Rows are points. Two turns around zero, p and q, are shown by what they do to some points. Write where each new point lands after one turn and then the other. Backwards means that the second turn is done in reverse. Each puzzle has new turns, and all numbers are rounded.

Turn p:
[-0.10 +0.28 -0.05] -> [+0.24 -0.14 +0.13]
[-0.04 +0.17 -0.24] -> [+0.28 +0.08 +0.06]
[+0.32 -0.51 +0.28] -> [-0.54 +0.09 -0.37]
[-0.40 +0.15 -0.24] -> [+0.24 +0.12 +0.41]
[-0.27 +0.30 +0.06] -> [+0.17 -0.22 +0.30]
[+0.50 -0.39 +0.20] -> [-0.38 +0.06 -0.54]
Turn q:
[+0.04 +0.02 +0.22] -> [-0.01 +0.16 +0.16]
[-0.54 +0.27 -0.16] -> [-0.14 -0.56 +0.24]
[+0.54 -0.15 -0.03] -> [+0.01 +0.43 -0.36]
[+0.36 +0.01 -0.04] -> [-0.10 +0.26 -0.23]
[-0.67 -0.10 -0.13] -> [+0.25 -0.59 +0.25]
[+0.28 -0.05 +0.14] -> [-0.01 +0.31 -0.06]
Where do these land?
p, then q: [+0.25 -0.01 -0.10] -> [-0.11 -0.10 -0.23]
q, then p: [+0.12 -0.11 -0.12] -> [+0.16 +0.11 -0.06]
q, then p backwards: [-0.33 +0.00 +0.21] -> [-0.33 +0.20 +0.03]
q, then p: [-0.15 -0.46 +0.43] -> [-0.01 -0.42 -0.50]
p, then q: [+0.17 +0.31 -0.70] -> [-0.50 +0.42 -0.43]
p, then q backwards: [-0.07 +0.27 +0.27] -> [-0.36 +0.05 -0.15]

Turn p:
[-0.09 +0.29 -0.20 -0.22 -0.02 +0.07] -> [-0.05 -0.02 -0.18 -0.09 +0.35 -0.15]
[-0.32 -0.37 +0.06 -0.27 -0.16 -0.14] -> [-0.36 +0.16 -0.25 -0.20 -0.24 +0.22]
[+0.24 +0.42 -0.06 -0.03 +0.16 -0.26] -> [-0.12 -0.16 +0.19 +0.31 +0.35 -0.18]
[+0.09 -0.26 -0.10 +1.10 -0.09 -0.05] -> [+0.55 +0.29 +0.23 +0.43 -0.72 -0.40]
[-0.26 -0.71 +0.00 -0.29 +0.20 +0.21] -> [-0.08 +0.46 -0.03 -0.43 -0.19 +0.55]
[+0.34 +0.24 +0.08 -0.15 -0.19 +0.09] -> [+0.12 -0.39 -0.10 +0.14 +0.20 +0.09]
[+0.00 +0.38 +0.23 -0.13 +0.10 +0.07] -> [-0.07 -0.33 +0.16 -0.15 +0.23 -0.13]
Turn q:
[-0.17 -0.03 -0.12 -0.74 -0.06 -0.59] -> [+0.36 +0.19 -0.31 -0.04 +0.08 +0.82]
[+0.30 +0.07 -0.40 +0.11 +0.20 -0.15] -> [-0.16 +0.28 -0.09 +0.44 -0.17 +0.00]
[-0.14 -0.40 +0.62 -0.11 +0.02 +0.28] -> [+0.23 -0.05 +0.47 -0.50 +0.32 -0.12]
[+0.41 -0.05 +0.20 +0.06 +0.01 -0.23] -> [-0.28 +0.33 +0.00 -0.02 +0.28 +0.01]
[-0.27 +0.09 -0.07 +0.37 +0.18 +0.10] -> [+0.03 -0.04 -0.04 -0.08 -0.37 -0.34]
[-0.06 +0.12 -0.11 -0.31 +0.14 +0.08] -> [+0.32 -0.04 -0.08 +0.18 +0.06 +0.08]
[+0.20 +0.41 -0.05 +0.43 +0.08 +0.29] -> [-0.23 -0.11 -0.17 +0.24 -0.02 -0.58]
[-0.48 -0.22 -0.49 -0.29 -0.36 +0.06] -> [+0.19 -0.48 +0.11 +0.06 -0.41 +0.54]
[+0.20 +0.02 +0.43 +0.49 -0.20 +0.17] -> [-0.44 -0.08 +0.11 -0.29 +0.21 -0.44]
Where do these land?
p, then q: [-0.74 +0.13 +0.06 +0.05 -0.42 -0.17] -> [+0.05 -0.13 -0.33 -0.06 -0.36 +0.72]
q, then p backwards: [-0.42 +0.12 +0.16 +0.02 +0.26 +0.01] -> [-0.18 +0.01 -0.02 +0.26 -0.16 +0.40]
q, then p backwards: [+0.32 -0.41 +0.02 -0.01 +0.32 +0.47] -> [+0.21 +0.23 -0.02 +0.39 +0.57 -0.16]
q, then p: [+0.01 -0.30 +0.06 -0.24 -0.05 -0.27] -> [+0.21 -0.22 +0.04 -0.30 +0.21 +0.04]
p, then q: [+0.33 -0.06 +0.12 -0.40 +0.31 -0.22] -> [+0.32 -0.09 +0.26 -0.19 -0.05 -0.46]
p, then q: [+0.07 +0.24 +0.11 +0.30 -0.29 -0.39] -> [-0.39 +0.09 +0.05 -0.32 -0.34 +0.13]
p, then q: [+0.36 +0.23 -0.03 +0.14 -0.05 +0.79] -> [-0.17 +0.47 +0.37 +0.47 +0.47 +0.06]
p, then q: [+0.07 +0.06 -0.51 +0.13 -0.08 -0.22] -> [-0.22 +0.16 -0.32 +0.13 -0.30 -0.23]
